Every row gives one point. Each copy is the shape, with its points in the same order, stretched, turned, moved and blurred by noise. Say if it was mirrored as well.
In the rows, zero is written as 128.

Shape:
[[109 132]
 [103 116]
 [146 122]
 [108 107]
 [180 129]
 [196 146]
 [104 100]
 [162 145]]
Copy 1 (8 x 2):
[[141  94]
 [128  90]
 [130 131]
 [120  88]
 [136 166]
 [144 178]
 [114  91]
 [149 149]]
Copy 1 is: mirrored
Copy 2 (8 x 2):
[[125 159]
 [113 158]
 [126 123]
 [106 153]
 [143  96]
 [162  88]
 [101 151]
 [150 113]]
Copy 2 is: only turned
Copy 3:
[[110 120]
 [123 101]
 [132 151]
 [129 100]
 [135 191]
 [127 219]
 [134  93]
 [116 180]]
Copy 3 is: only turned

Shape (7 x 3):
[[128 169  99]
 [175 112 115]
 [135 122  83]
 [162 171 157]
 [135 120 124]
 [ 99 146 116]
 [114  85 168]]
Copy 1, 7 rows:
[[164 156 136]
 [159 115  76]
 [144 152  99]
 [178 104 137]
 [133 121 107]
 [120 140 146]
 [ 84  72 121]]
Copy 1 is: only turned
Copy 2 (7 x 3):
[[136 160 172]
 [168  95 152]
 [129 109 180]
 [175 159 118]
 [132 113 137]
 [102 148 147]
 [110  91  85]]
Copy 2 is: mirrored

Shape, 9 rows:
[[ 98 165 166 147]
 [151 162 106 137]
 [115  68 106 130]
 [132 128 109 109]
 [ 85 179 147 144]
 [137 121 120  81]
 [144 122  93 123]
 [115 163 175 148]
 [160 136  92 131]]
Copy 1:
[[ 75  81 137 177]
 [152 134 146 167]
 [110 159  88  77]
 [146 130 133 113]
 [ 96  71 117 186]
 [150 110 153  84]
 [155 154 131 121]
 [ 71  85 161 171]
 [164 162 140 135]]
Copy 1 is: mirrored
Copy 2 (9 x 4):
[[167 100 107 119]
 [155 144 135 145]
 [110  83 153 177]
 [121 130 139 151]
 [154 115  87 118]
 [107 135 153 125]
 [125 138 149 170]
 [162 105 118 106]
 [151 144 149 170]]
Copy 2 is: mirrored

Shape:
[[111 158 143 104 134  81]
 [ 98 205 118 124 137 106]
 [112 123 139 132  82 173]
 [123 130  96 127 147  87]
 [ 93 140  73 142 142 110]
 [121 165 155 129 136 101]
 [121 174 113 153  84 198]
 [120 135 100 127 127 129]
 [126 118 116 128 104 153]
 [131 141 144 172 104 124]
 [ 79 169 164 135 129 105]
 [117 123  98 120 155 173]]
Copy 1:
[[164 142 124 139 154  88]
 [171 166  78 130 145 101]
 [146 146 135 131 114 209]
 [123  95  99 123 153  97]
 [ 95 109  74 129 155 130]
 [168 160 121 127 125  96]
 [173 159  95 111 111 229]
 [131 116 108 119 148 137]
 [132 120 128 114 127 169]
 [151 135 118 142  89 151]
 [151 190 113 163 118 119]
 [120 143 113  71 143 144]]
Copy 1 is: mirrored
Copy 2, 12 rows:
[[132 194 141 149 134 110]
 [ 77 203 133 137 116 126]
 [123 108 112  67  93 113]
 [111 150 149 179 160 117]
 [ 64 144 148 162 151 109]
 [132 185 115 146 122 122]
 [ 76 118 102  69  61 153]
 [104 135 140 132 129 130]
 [125 112 127 107 120 124]
 [119 129  88 140 104 121]
 [105 193  98 119 127  95]
 [104 126 129  88 151 147]]
Copy 2 is: mirrored

Shape, 13 rows:
[[110  86 100 177 139 108 106 196]
 [135 138 152 201 139 109 112 179]
 [123 140 147 130 128 108 132 156]
 [ 99 107 137 157 115 110 101 138]
 [124 115 129 162 147 118 174 137]
 [159 122 139 112 178 147 138 140]
 [133  72 186  85 166 166 163  94]
 [138 120 150  91 109 175 179  75]
 [128 116 132 171 110 100 112 129]
 [ 94 159 128 153 125 126 127 165]
 [168 103 147  70 130 139 168  93]
 [111 130 108 176 193  94 102 150]
 [146 121 124 149 159 165 121 132]]
Copy 1 (13 x 8):
[[134 152 122 158 177 116 132 199]
 [196 145 148 135 153 114 133 167]
 [151 132 136 111 122 114 139 138]
 [127 142 167 134 124 126 112 162]
 [151  98 124 121 138 137 172 158]
 [140 156 101 109 142 159 154  97]
 [108 152 121  82 101 212 175  89]
 [120 102 107  99  72 201 131 101]
 [152 115 160 119 148 129 105 162]
 [153 130 129 160 112  98 136 146]
 [119 115  88  64 111 185 135  96]
 [150 144 152 151 195 102 146 123]
 [153 142 112 153 144 169 127 115]]
Copy 1 is: only turned
Copy 2, 13 rows:
[[169 101 123 166 121  95 132 177]
 [198 148 103 172 146 125 161 119]
 [130 146 133 134 138 134 156 138]
 [131 120 130 156 112  92 151 121]
 [139  87 126 150 164 147 150 118]
 [147 121 136 124 113 170 126 137]
 [ 86  90 179 161 105 182 121  84]
 [ 68 118 162 115 145 158  95  61]
 [153 125 135 138 128  93 153 106]
 [130 146  86 144 152 129 142 139]
 [ 93 118 197  98 121 156 125 101]
 [185  87  87 135 107 127 173 160]
 [160 114 111 134 118 146 100 110]]
Copy 2 is: mirrored

Shape (13 x 9):
[[101 175  77 163 114 156 157 164 185]
 [114 103 108 132 117  93 168 128 100]
 [137 185 138 154 114 138 156 147 119]
 [ 92 181  96 152 165 147 111 157 108]
 [171 103 109 156  81  98 127 161 139]
 [148 135  88 146 165 129 154 136 136]
 [170 117 107 127 105 160 103 118 159]
 [114 104 155 106 137 115 104 152 177]
 [138 113 126 140 149 136 151 142 142]
 [158 181  88 168 153 105 101 111 152]
 [145 149 155 107 121 178 154 108 164]
 [142 100 126 117 107 153 152 110 142]
 [168 143 137 180 115 163 119  78 117]]
Copy 1, 13 rows:
[[143  65 114 101 104 161 127  81 145]
 [106 131 115 112 132  57 148 120 112]
 [179  63 132 125 158 122 137 119 113]
 [138 123  81 136 183 173 150  99 128]
 [144 116  99 125  93 101  99 167  99]
 [149 130  90 155 121 119 144 116 157]
 [155 133 139 128  95 171 133 171 111]
 [120 145 143  82 134 123  97 156 149]
 [137 117 111 118 126 109 141 145 150]
 [152 129 110 191 135 178 111 112 132]
 [178  92 191 101 128 140 155 142 138]
 [138 121 156  99 106 113 157 156 119]
 [148  87 148 161 139 178 169 176  93]]
Copy 1 is: mirrored
Copy 2:
[[ 95  56 127 157 171 203  94 172 123]
 [124 109  79 157 125  98 115  96 118]
 [ 98 101 159 161 150 155 119 141 104]
 [113  98 124 129 128 215 115 112  77]
 [182  91 139 165 131  89  97 136 154]
 [130 116 125 144 157 170 109 103 145]
 [155 107 143 142 115 165 121 157 175]
 [138  84 136  79 111 133 107 126 152]
 [114  99 132 143 133 143 102 109 157]
 [164 143 138 117 169 195 102 144 117]
 [ 72 109 150 132 129 160 132 158 171]
 [105 109 112 153 111 126 124 133 169]
 [116 149 140 176 108 157  99 149 139]]
Copy 2 is: only turned
Copy 3:
[[120 131  67 190 146  65 160 147 123]
 [ 82  96 121 130 165 135 120 111  76]
 [103 152 145 141 134  83 173 127 112]
 [166 144 151 174 148 132 170 191 105]
 [ 92  77  95  87 148 101 141  73 145]
 [154 126 110 157 122 140 154 111  87]
 [133 140  91  95  91 131 133 108 160]
 [154  96 129 130 103 100  86 133 127]
 [131 109 124 147 100 134 133 108 108]
 [191 174 123 156 168 108 147 117 112]
 [117 176 119 130  61 102 128 123 124]
 [ 93 127 100 116  93 134 115 104 124]
 [114 182 143 130 115 149 144  93 160]]
Copy 3 is: mirrored
Copy 4 (13 x 9):
[[164  96 106 188  74  77 160 134 118]
 [118 155 177 123 154 109 145 122 160]
 [156 132 131 148  97 120 100 161 158]
 [135 139 106 137  62  64 101 111 110]
 [121  81 175 126 166 125 132 184 137]
 [154 128 108 104 118  64 148 143 144]
 [146  79 124  79  98 122 146 148 121]
 [ 70 120 102 119 151 147 154 117 109]
 [142 134 122 110 142 109 147 135 130]
 [129  62 101 110  85  71 104 146 171]
 [170 136  99  95  97 162 160 134 151]
 [167 129 142  87 119 146 173 128 148]
 [203  80 141  67 101 135  96 136 169]]
Copy 4 is: only turned

Shape (15 x 11):
[[161 151  92 109 132 137 120 121 107  91  97]
 [120 138 154 108 131 177 120  87 127 134 135]
 [113 121 168 155 127 151 148 116 176 151 151]
 [177 153  93 113 153 119 145 136 127 127 119]
 [137 113 120 135  85 166 134 109 140 135 150]
 [137 150 112 120 116 148  94 141  75 145 115]
 [149 147 100  94 115 122 141  95  91 152 149]
 [159 165  81  88 159 148 176 167 135 118 116]
 [ 96  70 131 128 120 155 135 117 142 151 133]
 [ 89 117 139 126  94 152 161 133 172 144 155]
 [157 127 112 114 160 169  95 146 104 125 136]
 [136 101 146  87  82 115 158 160  99  88 171]
 [173 154 107  73 119 115 131 127 125 155  98]
 [152 103 140 137 106 180 141 118  94 144 110]
 [ 90 104 142 146 109 131 187 123 147 145 132]]
Copy 1:
[[ 91 125 153 126 181 108  93  97 129 127 103]
 [100 148 112 112 153 105 147 121 140 141 175]
 [156 116  98 128 122 157 156 151 148 134 200]
 [125 112 139 148 168 131  83 126 104 103 130]
 [140 122 100  77 164 122 138 160 137 183 146]
 [ 99 143 125 114 135 107 118  94  98 138  91]
 [126 123 131  97 174  95 119 139  88 112 143]
 [144 137 156 178 136 121  61 129 117 139 125]
 [110 137 109  73 119 139 136 194 162 153 134]
 [176 122 118 116 116 138 155 173 154 177 167]
 [ 73 131  86 137 139 107 104 121 103 152 106]
 [183  63 122 111 150  57 103 147 163 162  94]
 [125 157 150 132 182 117 109 126 129  88 120]
 [117 139 112  70 159 114  93 123 160 134 131]
 [180 112 152  93 104 151 117 166 164 128 174]]
Copy 1 is: mirrored
Copy 2 (15 x 11):
[[125 105 135 157 121  85 151  69 151 157 153]
 [ 88 177 134  76  98 122 135 101 132 135 106]
 [118 153  73  57 119 177 125 146  96 121  97]
 [160 119 110 134 143 130 138  75 154 161 184]
 [112 142  81  94  97 149 126 151 156 168  95]
 [121 133 171 178  94 148 131  98 155 166 141]
 [157 130 155 107 124 130 121 102 206 156 148]
 [140 151  84 138 157 117 130  91 158 134 210]
 [100 169 118 113 154 146 129 167 136 132  72]
 [107 148  60  87 110 158 103 170 150  90  95]
 [113 161 138 154 128 123 101  83 124 202 157]
 [202 157 106 142  92  63  91 138 153 130  94]
 [165 145 128 152 133 130 151  51 193 136 131]
 [131 187 132 122 111 142 180 150 130 186 112]
 [136 145  94  87 142 157 149 189 130  88 106]]
Copy 2 is: only turned

Shape, 17 rows:
[[164 102 164 157 117 116 147 144 123 130 129 135]
 [121 113 146 104 147 102 149 131 161  95 121 163]
 [131  97  91 122  97  96 144 159 127 115 148 100]
 [147 135 158 155  72 114  67 159 160 111 131 141]
 [151 105 151 157  85 112 128  87 172 129  85 170]
 [107 138 145 124 131  96  58  86 115  95 129 113]
 [107 113  94 139  73 100 108 159 156 176 128 176]
 [170 146 135 144 139 127 116 112 129 161 134 136]
 [178 166  97  82 157 127 105 132 153 132 135 123]
 [116 169 161 169 111 127  90  89 168 103  92 136]
 [ 98 150 174 110 117 154  94 122 139 161 111 141]
 [120 115  95  95  92 101 110 131 131 158 153 111]
 [158 130 132 128 160 170 110 128 107 120 112 115]
 [103 158 124 145 163 149  60 131 161  99 116 107]
 [109 136 105 164  90 148 124  79 153 102 147 141]
 [164 150 101 143 160 110 119 136 126 115 118  86]
 [169 125 154  95 155 128  81 157 175 154 147 115]]
Copy 1, 17 rows:
[[105  94 136  87 122 123 125 141 170 136 160 128]
 [149 162  94  98  79 143  90 126 177 109 142 156]
 [117 145  83 113 186 131  68 123 145 153 165 104]
 [ 52 150  97  56  92  91 163 159 122 149 174  93]
 [114  94  93  65  32 130 110 135 124 147 132 111]
 [104 190 113  54 111  66 129 103 107 124  84 166]
 [ 61 129  88 135  92 137  88  83 110 177 202  92]
 [111 118 177 125  91 103 121 122 127 140 135 121]
 [129 191 158 144 104 134  98 170 122 129 135 115]
 [ 99 139 102  70  39  66 150 116 129 118  75 115]
 [ 77 144 128 106  78 129 189  94 146 152 116 129]
 [ 96 162 111 117 158 140  84  94 116 173 162  95]
 [130 137 141 145 141 106 165 163 128 127 102 164]
 [119 203  93 125 116  54 172 134 120 141  79 145]
 [144 123  84 103 108  83 128  83  89 112 122  89]
 [128 153 144 138 144  85  82 157 136 135  97 123]
 [115 188 156 113 108 132 153 176 157 175 167 112]]
Copy 1 is: mirrored
Copy 2 (17 x 12):
[[105 108 157 156 119 115 140  79 133  93 114  92]
 [ 96 116 117 143 126 122 134 167 136  74 101 113]
 [132 111 121 104  73 141 178 135 122  98 105 108]
 [144  61 194 168 125 143 127 120 109 100 108 115]
 [126 102 153 196 123 158 114  96 172  72 131  99]
 [157  77 134 123 151 151 102 141  82 102 124 186]
 [161 102 130 145  55 111 133 160 149 111 129  96]
 [118 127 133 148 147 111 131  98 150 140 129 118]
 [120 122 117 125 148 114 176 163 163 148 102 135]
 [147 104 160 169 181 153  90 130 117 100 131 118]
 [136 109 162 121 141  97  78 139 144 119  98 114]
 [157 104 106 109  76 137 142 152 138 130  96 134]
 [113 127 167  98 164 106 139 101 152 117 140 107]
 [151  82 166 100 184 138 110 173 101 121 123  96]
 [109 137 155 145 121 180  98 132 132 142 152 117]
 [141 117 117 113 156 128 171 127 125 118 128 110]
 [121  60 137 129 141 104 146 130 144 125  68  94]]
Copy 2 is: mirrored
Copy 3 (17 x 12):
[[136 129 115 126 138 163 128 134 160 123 114 169]
 [ 95 151 181 122 154 137 113 117 107 123 114 130]
 [104 149 147 116 139 134  96 175 188 116 148 111]
 [100 165  94 151  96 147 148 118 161 117  84 115]
 [126 130 134 174 133 140 127  99 135 167  58 148]
 [110 130 170 178  58 121 158 136 136 112 124 101]
 [ 67 161 107 127 119 102 127 109 190 175 139 114]
 [154 135 124 139 100 135 141 111 150 156 155 133]
 [135 173 143 130 106 132  98 121 127 151 196  85]
 [140 129 129 177 113 132 184 105 107 159  83 104]
 [101 128 126 140  86 163 161  72 115 186 121 113]
 [106 148 157 126  96 127 108 136 190 151 157  95]
 [129 110 108 142  93 164 126 133 108 138 154 127]
 [107 125 142 165 109 136 175 117 113 111 148  65]
 [136  95 127 143 107  94 144 135 128 145  67  94]
 [153 154 152 146 128 148 124 167 141 126 200 112]
 [138 160 140 134 106 175 115  75 147 114 169 109]]
Copy 3 is: only turned
Copy 4:
[[149 149 137 124 115 135 151  89 163 132 127 126]
 [ 91 142 125 136 150 131 186 131 120 117 108 150]
 [140 142 132 116  69 138 150 149 112 181 130 146]
 [151 161 121 160  90 136 173 121 116 105 131  62]
 [115 125  68 138  91 138 169  83 128  52 120 123]
 [133 107  94 138 162  87 173 159  95 118 171  90]
 [150 121 138 163  69 163 141 158  94  84  91 139]
 [119 107 117 126 127 160 114 132 154 127 161 116]
 [ 86 114 102 102 137 188 128 188 122 161 163 104]
 [101 122  78 161 144 104 138 117 101  83 135  55]
 [135 158 119 124 155 123 108 136 107  70 149  93]
 [141 134 125 116  83 144 125 188 105 139 157 155]
 [124 114 113  65 144 126 128 130 130 143 154  80]
 [ 96 122 118 128 152 100 137 190  99 128 131  34]
 [ 82 105 121 142  88 106 140 115  90 111 166 102]
 [116 108 101 113 124 141 120 166 140 179 138  98]
 [108 170 138 121 123 163 147 193 165 126 153 105]]
Copy 4 is: only turned
